Rows are points. The ring and each string are closed loops that go straight from each point to the next, and from the last back to the first. Before rounding, they use only three directions, however many columns there are. How many times does the string pass through the ring? Passing back the other way cancels.
(in the rows, 128 means zero)

Ring, 7 rows:
[[119 139 160 126]
 [112 115 160 133]
 [109  99 144 124]
 [117 110 125 106]
 [140 150 115 105]
 [152 178 124 116]
 [137 171 148 120]]
String (30 x 4):
[[134 144 163 156]
 [148 152 155 165]
 [132 147 147 129]
 [120 151 147 103]
 [125 173 148  94]
 [145 191 143 112]
 [170 193 138 154]
 [155 169 136 144]
 [138 157 132 115]
 [135 164 121  91]
 [131 166 109  67]
 [149 174 106  92]
 [164 177 110 125]
 [166 167 127 156]
 [136 146 135 126]
 [127 154 121  84]
 [145 180 112  87]
 [163 194 119 118]
 [171 191 132 151]
 [157 167 140 153]
 [151 162 142 148]
 [127 152 142 110]
 [116 159 153  95]
 [112 154 165 104]
 [132 151 169 152]
 [145 148 154 164]
 [131 140 147 134]
 [112 130 149 108]
 [ 90 117 168  97]
 [109 128 172 129]]
Times through: 5

Ring:
[[176 125  95 111 117 113 119 149 119]
 [173 122  94 122 103 118 114 136 104]
 [145 135 121 121 103 119 105 116 118]
 [117 151 153 117 111 118  95 101 142]
 [ 89 164 184 117 130 123  75  90 176]
 [ 90 162 184 123 138 129  65  92 183]
 [105 152 170 130 147 135  58 105 184]
 [126 144 150 124 152 131  69 124 179]
 [143 142 135 110 149 120  91 140 169]
 [159 137 118 103 139 112 109 149 151]]
String (28 x 9):
[[138 160 145  73 146  92 129 148 174]
 [133 159 150  81 148  98 118 142 178]
 [138 146 138 105 140 114 100 134 162]
 [154 129 118 127 132 128  86 134 143]
 [173 118  99 132 140 133  83 150 141]
 [148 146 133  95 157 110 104 153 177]
 [134 158 149  83 154 101 113 145 183]
 [128 158 152  87 144 102 112 135 175]
 [152 130 119 126 126 127  90 130 138]
 [194 102  71 145 115 137  92 149 102]
 [162 125 107 127 120 126  95 134 126]
 [143 144 130 105 124 111 110 130 144]
 [175 112  89 143 109 135  90 133 105]
 [200  94  57 156  84 138  99 135  65]
 [180 106  78 151  88 136  95 124  79]
 [138 140 127 118  88 113 114 105 107]
 [106 166 168  95 116 103 112 104 156]
 [124 150 148 112 123 117  96 114 152]
 [148 126 117 139 113 134  82 117 124]
 [146 126 117 142 101 134  84 108 113]
 [125 146 140 120  94 116 105  99 120]
 [129 148 138 110  98 110 114 107 123]
 [130 154 141  95 103 100 127 115 130]
 [129 155 146  94 120 103 118 122 148]
 [153 130 116 125 118 124  96 128 129]
 [187 107  77 141 107 133  97 141  98]
 [208 103  58 125 108 120 120 162  90]
 [171 142 109  78 133  92 142 164 143]]
Times through: 4

Ring:
[[ 95 122 110 145 168 132 123 141 105 136 123 128  61  98]
 [ 97 108  95 130 162 140 133 142 106 148 107 103  82  90]
 [103  97  92 117 153 143 141 141 111 144  99  88 111  99]
 [122  85 102  96 130 144 153 138 125 124  95  73 172 133]
 [132  89 120  90 113 139 147 137 139 115 101  78 193 147]
 [141 114 165  93  86 121 118 138 171 112 124 108 189 151]
 [137 131 180 108  89 113 101 139 174 115 137 132 157 142]
 [124 137 169 127 114 114 101 140 155 116 142 144 117 132]
 [104 131 133 144 154 124 115 140 119 123 134 140  74 114]]
String (27 x 14):
[[135  78 111  80 111 144 158 136 137 111  93  63 214 155]
 [142  94 142  78  87 132 134 138 165 120 105  80 211 147]
 [125 114 144 106 109 126 118 140 153 130 119 109 148 125]
 [128 102 131 104 120 132 137 137 138 109 114  99 168 148]
 [139 102 146  95 104 129 137 135 150  97 118  99 197 167]
 [157 125 202  83  53 109 100 138 202 104 136 121 217 167]
 [146 142 210  96  56 103  79 143 207 129 143 139 170 134]
 [131 134 177 109  90 113  95 142 176 130 135 132 141 124]
 [124 125 155 116 112 121 110 140 154 125 129 125 132 127]
 [127 142 181 118  95 110  87 143 174 133 141 144 120 117]
 [124 151 187 133 107 106  85 141 166 120 152 161 102 126]
 [112 131 142 146 154 122 122 136 117  95 142 147  94 145]
 [110 116 122 134 154 131 133 137 112 108 126 123 107 135]
 [113 123 137 126 132 125 115 141 135 129 126 125 106 115]
 [105 138 146 138 136 120  99 143 138 143 134 142  70  95]
 [ 90 138 124 155 167 125 106 143 112 145 133 146  32  84]
 [ 78 118  81 165 207 140 138 140  70 132 120 129  23  92]
 [ 92 107  87 143 183 141 144 139  86 127 112 111  71 107]
 [108 114 119 124 143 132 125 141 124 135 116 112 104 109]
 [105 118 121 125 139 131 117 143 129 150 115 114  91  91]
 [ 91 109  91 128 160 141 126 145 111 169 101  99  67  67]
 [ 95  90  70 121 171 151 152 141  92 148  91  80  97  92]
 [100  84  71 111 161 152 154 141 100 150  86  71 117  94]
 [113 104 115 103 122 136 125 144 140 156 102  90 129  94]
 [118 112 131 109 120 130 121 141 143 138 113 104 133 112]
 [117  87  97 107 145 144 157 136 111 113 100  82 157 140]
 [125  63  77  90 146 155 184 132 102  98  84  52 205 164]]
Times through: 0
String, 29 rows:
[[111 122 133 129 139 127 118 140 130 129 125 125 101 114]
 [110 141 155 138 131 117  97 142 143 134 139 147  78 105]
 [113 151 172 146 129 110  89 141 147 122 152 165  73 116]
 [117 134 153 141 141 118 116 136 129  98 144 148 104 146]
 [120 127 151 129 130 121 117 137 137 107 136 135 120 141]
 [120 124 148 120 121 123 114 140 145 122 129 125 124 127]
 [126 144 182 120  96 109  85 143 174 135 142 146 115 114]
 [128 155 198 128  94 102  77 142 178 123 155 164 108 125]
 [121 142 171 137 124 112 101 138 147 106 149 155 106 140]
 [115 123 138 132 141 125 123 137 126 110 131 130 111 135]
 [115 121 137 124 132 126 119 140 135 125 125 122 114 121]
 [106 118 119 139 160 131 131 137 109 113 126 126  93 127]
 [ 86 125  99 165 197 134 133 138  79 117 130 140  36 110]
 [ 84 126  99 159 187 134 124 141  90 139 124 134  30  87]
 [ 91 108  87 144 183 141 142 139  87 130 112 112  68 103]
 [106 107 107 126 153 137 136 139 112 128 112 106 107 115]
 [107 114 119 121 139 132 122 142 128 144 114 109 102  99]
 [101 110 106 119 143 137 123 144 125 162 105 100  91  79]
 [ 97  89  73 116 163 150 149 142 100 154  89  77 103  87]
 [104  85  76 115 165 150 160 138  95 130  93  77 126 116]
 [110  95  97 116 151 143 148 138 109 125 103  89 130 123]
 [114 111 124 114 129 132 124 141 135 139 112 105 123 109]
 [105 105 106 111 134 138 124 145 131 165 100  92 106  80]
 [ 96  94  79 119 162 147 143 142 103 156  93  83  96  85]
 [ 95  95  76 127 174 148 151 140  91 139  98  89  93 100]
 [ 86 108  80 138 178 144 134 143  93 159 103 103  54  73]
 [ 92 123 109 139 160 133 115 144 114 159 116 121  53  74]
 [112 124 138 122 127 125 111 142 141 142 123 121 103 103]
 [111 112 120 125 145 132 131 139 120 122 118 113 114 123]]
Times through: 3

Ring:
[[149 164 107 185 120 114 167 148 139 164 134  78 191 110]
 [147 160 120 171 113 141 171 129 130 177 145  83 183 121]
 [132 152 131 139 109 160 151 112 139 173 146 115 147 133]
 [117 146 136 113 110 164 126 106 155 160 141 147 113 139]
 [101 139 132  89 114 151 101 110 172 136 130 176  82 139]
 [ 97 136 123  84 119 131  97 121 175 119 124 178  79 132]
 [106 139 110 104 124 107 110 138 168 113 120 155 103 120]
 [123 149 103 139 125  97 131 150 159 126 121 123 140 111]
 [141 160 103 175 124 102 154 153 147 149 128  91 177 108]]
String:
[[102 145 125 101 120 133  88 124 187 129 120 182  81 133]
 [113 143 118 113 119 127 121 128 161 133 128 145 114 126]
 [108 134 114  96 119 120 129 128 148 119 130 141 112 123]
 [ 99 130 107  85 124 101 112 137 161  99 120 157  95 119]
 [104 139 100 107 129  86 104 151 175  99 112 156 103 113]
 [120 154 104 144 128  96 113 153 177 126 114 139 128 112]
 [124 149 114 135 120 121 134 135 154 141 129 125 137 120]
 [126 146 104 136 122 104 146 145 144 130 128 110 150 112]
 [136 152  97 159 125  92 159 156 139 134 127  89 173 104]
 [154 172  96 208 127  91 161 167 151 159 124  74 201 100]
 [149 171 108 196 123 113 151 152 157 168 128  91 184 110]
 [135 159 115 160 119 126 143 137 153 158 132 111 157 119]
 [136 151 112 150 117 124 162 135 133 153 138  94 167 117]
 [151 159 112 177 115 128 186 137 118 172 145  64 200 113]
 [161 169 119 199 113 142 187 133 123 194 148  59 211 117]
 [154 169 125 190 112 152 169 127 137 194 146  81 190 123]
 [133 157 123 152 115 141 141 127 153 165 136 118 149 125]
 [127 146 122 128 113 142 151 121 136 154 141 114 144 126]
 [127 145 132 122 107 164 156 106 130 167 150 115 142 135]
 [124 149 145 119 104 186 138  94 144 180 151 137 123 145]
 [120 153 140 124 109 173 118 104 165 171 140 153 111 142]
 [118 150 131 122 113 153 119 115 164 156 135 149 114 135]
 [117 142 122 114 115 138 132 121 150 142 135 136 122 128]
 [104 135 128  88 113 146 117 112 156 134 135 159  95 135]
 [ 86 131 136  58 114 155  80 103 182 122 127 205  49 145]
 [ 88 136 132  71 117 145  72 112 194 121 120 208  50 141]]
Times through: 5
String:
[[102 133 125  83 115 140 116 115 156 127 132 161  92 133]
 [115 141 120 111 116 132 130 124 151 136 133 138 119 127]
 [101 131 121  82 116 133 119 118 153 121 132 157  95 131]
 [ 86 127 129  56 116 141  88 110 175 112 125 196  55 139]
 [ 98 129 124  73 115 138 114 113 155 120 132 164  86 134]
 [113 142 123 110 116 137 124 121 156 139 133 144 114 129]
 [115 149 128 119 115 145 115 119 167 149 131 153 110 133]
 [118 148 127 121 114 146 124 118 159 151 134 143 118 132]
 [122 153 138 127 109 169 124 106 161 171 140 146 118 140]
 [133 156 139 143 107 176 145 104 145 186 148 122 143 139]
 [140 150 131 145 106 165 178 109 116 181 156  88 171 131]
 [131 149 119 139 114 137 155 126 136 156 140 106 154 123]
 [137 160 120 162 117 136 143 132 153 166 135 112 157 123]
 [159 172 116 204 116 135 175 139 136 190 142  69 204 115]
 [166 174 111 215 116 128 190 144 125 192 144  50 223 110]
 [149 155 110 170 115 125 187 137 115 166 145  64 197 112]
 [132 148 115 141 116 128 159 131 133 152 139 100 160 119]
 [134 153 117 148 116 132 153 131 140 157 138 105 158 121]
 [130 146 117 135 114 134 160 126 131 152 141 102 156 122]
 [128 152 120 140 116 135 139 128 151 155 135 121 142 124]
 [129 154 124 143 115 142 137 125 154 161 136 124 141 127]
 [121 144 122 120 114 140 142 121 143 147 138 125 133 127]
 [121 152 131 127 113 153 122 116 163 159 135 145 119 134]
 [106 149 144 103 110 175  89 100 186 160 132 188  77 148]
 [ 90 136 142  68 112 167  80  98 184 136 130 204  53 149]]
Times through: 3

Ring:
[[107 113 125 122  53 150 115 201 100 144 126 158 174 107]
 [110 128 126 110  88 134 126 170 116 131 125 132 154 128]
 [119 145 129 111 142 114 139 117 128 114 121 111 123 147]
 [133 155 134 121 191  91 152  62 136  97 118  98 101 155]
 [138 148 135 132 188  90 151  59 130  98 117 108 106 145]
 [131 134 132 142 147 110 138  98 114 112 119 135 126 125]
 [114 116 126 140  75 144 117 174  97 137 123 163 161 104]]
String, 29 rows:
[[114 118 128 120  79 134 125 173 109 134 125 145 165 114]
 [114 125 127 124  91 135 124 163 109 131 124 143 152 120]
 [108 124 125 123  77 145 118 180 105 136 124 148 155 119]
 [101 119 123 110  51 153 115 209 106 144 127 148 170 117]
 [107 121 126 101  67 137 125 191 116 137 127 134 170 123]
 [116 128 129 108 101 123 134 154 121 126 125 125 154 129]
 [120 133 129 122 121 121 133 133 118 121 122 129 138 131]
 [118 140 128 125 128 126 130 129 117 120 121 129 126 136]
 [117 152 128 113 150 117 136 112 129 112 120 109 112 154]
 [124 156 131 106 173 101 147  88 139 103 120  93 106 162]
 [129 154 133 108 180  93 152  77 140 100 120  92 108 159]
 [133 168 134 115 216  86 156  43 145  89 117  83  81 172]
 [136 170 134 122 226  84 156  32 143  87 115  85  75 171]
 [143 163 138 117 228  69 166  22 149  83 116  78  87 167]
 [137 145 136 119 179  87 155  69 136  99 119 101 117 146]
 [127 139 131 127 146 110 139 105 122 112 120 122 126 135]
 [132 147 132 135 172 103 143  78 124 104 118 118 108 141]
 [143 153 136 144 209  85 153  35 129  92 115 109  92 146]
 [145 144 137 142 195  84 154  46 127  95 116 114 108 137]
 [142 139 136 150 181  94 147  59 119 101 116 127 112 129]
 [128 137 130 148 146 119 131 102 109 114 118 141 119 126]
 [123 133 129 139 128 123 130 122 110 119 120 140 130 125]
 [122 127 128 153 115 133 122 132  99 125 119 158 135 112]
 [118 118 126 159  88 147 113 158  89 134 121 175 148 100]
 [117 111 127 143  73 142 118 172  95 137 123 167 166  99]
 [119 116 129 128  86 129 128 161 107 131 124 148 164 109]
 [119 124 129 127 100 129 128 151 110 128 123 142 151 118]
 [113 111 127 125  62 141 121 187 102 139 126 156 174 104]
 [105 100 124 122  24 156 112 226  94 152 128 169 195  93]]
Times through: 3
String (26 x 14):
[[125 130 131 130 127 116 136 121 116 118 121 132 138 125]
 [135 130 134 138 147 103 143  95 118 111 120 130 134 123]
 [140 139 136 142 176  93 148  65 122 102 117 122 117 131]
 [137 150 134 144 191  97 146  57 124  99 116 118  98 142]
 [128 144 131 133 159 109 139  93 121 109 119 122 115 139]
 [132 143 134 123 166  97 148  83 130 105 120 110 119 142]
 [138 157 136 115 205  79 160  47 144  91 118  86  99 160]
 [132 164 134 113 206  88 155  52 143  93 117  86  89 168]
 [122 155 130 118 168 109 141  92 130 106 119 106 104 155]
 [121 140 129 121 135 118 135 121 121 117 121 122 128 138]
 [121 137 130 115 129 116 137 126 124 117 122 120 134 137]
 [116 143 129  98 130 113 141 131 133 117 124 104 134 149]
 [113 148 128 101 134 119 137 131 131 117 123 106 124 153]
 [115 149 127 117 141 124 132 122 123 116 121 117 115 149]
 [121 138 129 123 131 119 134 123 120 118 121 125 130 135]
 [125 139 132 113 143 106 144 110 129 112 122 112 132 140]
 [132 156 134 111 189  89 154  67 141  97 119  91 104 160]
 [140 168 137 118 230  75 162  24 148  84 116  79  79 171]
 [146 161 139 122 231  67 167  16 147  82 116  81  87 164]
 [141 156 136 137 211  85 154  37 133  91 115 103  90 152]
 [130 145 131 140 165 109 138  85 119 107 118 125 109 138]
 [127 133 132 129 136 112 138 112 119 115 121 128 134 129]
 [135 129 134 135 144 102 144  98 119 111 120 129 137 122]
 [134 129 133 155 145 112 135  95 107 113 118 146 128 115]
 [129 130 130 158 137 122 128 107 103 117 118 152 126 115]
 [122 135 129 139 130 125 129 122 110 119 120 140 127 126]]
Times through: 5

Ring, 8 rows:
[[110 175 105 110 144 133 126 113  91 112 142 129 120 129]
 [136 164 106 122 119  90 114 119  57 129 128 148 120 109]
 [148 144 117 140 125  93 108 130  75 123 129 151 122 104]
 [143 126 125 149 144 119 109 135 111 107 135 142 123 113]
 [140 104 125 152 142 118 108 128 112  98 126 139 122 126]
 [136  91 117 146 126  99 107 113  86  98 109 140 121 136]
 [113 120 108 125 136 122 118 104  92  95 120 128 120 148]
 [ 98 154 106 112 154 152 128 107 112  95 140 119 120 148]]
String:
[[164 149 115 142 107  62 102 133  45 140 121 165 122  87]
 [153 149 123 146 134 101 108 140  90 124 138 152 122  96]
 [124 154 127 139 171 162 120 140 147  98 159 127 122 119]
 [125 142 120 136 155 141 118 129 122 101 144 131 122 125]
 [143 122 115 141 121  90 107 121  73 115 118 148 121 117]
 [139 123 115 139 125  96 109 120  78 112 120 145 121 121]
 [120 136 125 140 168 160 119 132 144  91 150 125 122 130]
 [129 110 134 156 172 162 114 138 160  83 147 125 123 130]
 [158  63 127 168 120  82  96 125  88  99 102 151 123 124]
 [154  78 117 154 106  65  98 114  58 109  95 154 122 125]
 [140 104 114 142 118  87 106 114  70 108 108 146 121 128]
 [117 134 119 133 158 148 120 122 127  93 141 125 121 136]
 [113 118 120 136 160 153 120 118 133  85 136 122 121 145]
 [133  74 108 140 107  76 105  97  56  99  89 143 120 147]
 [134  83 103 134  97  62 105  93  38 106  85 147 120 144]
 [131 107 104 130 108  78 109 100  51 109 100 144 120 137]
 [113 138 113 126 151 141 121 115 113  96 137 126 121 139]
 [ 91 155 115 118 178 185 132 116 151  82 156 109 120 152]
 [ 74 169 110 105 188 205 140 109 160  77 163  99 119 163]
 [ 86 168 102 102 160 164 134 102 115  93 146 113 119 154]
 [ 97 168  98 101 140 134 129 100  84 106 135 124 119 145]
 [ 78 201 100  91 170 180 140 106 123  98 162 109 119 149]
 [ 88 188 113 108 184 194 137 121 153  91 170 108 120 142]
 [ 99 176 115 116 175 178 131 124 143  95 163 115 121 136]
 [107 188 107 109 154 147 128 119 105 111 153 126 120 126]
 [140 176  95 110  93  54 112 108  11 145 114 159 119 103]
 [150 147 100 124  89  45 105 110  12 141 104 163 120 104]
 [131 143 111 129 130 106 114 119  80 114 127 141 121 121]
 [118 155 117 128 158 148 122 126 123 101 148 127 121 127]
 [142 165 116 132 133 105 113 132  82 126 140 148 121 101]]
Times through: 3
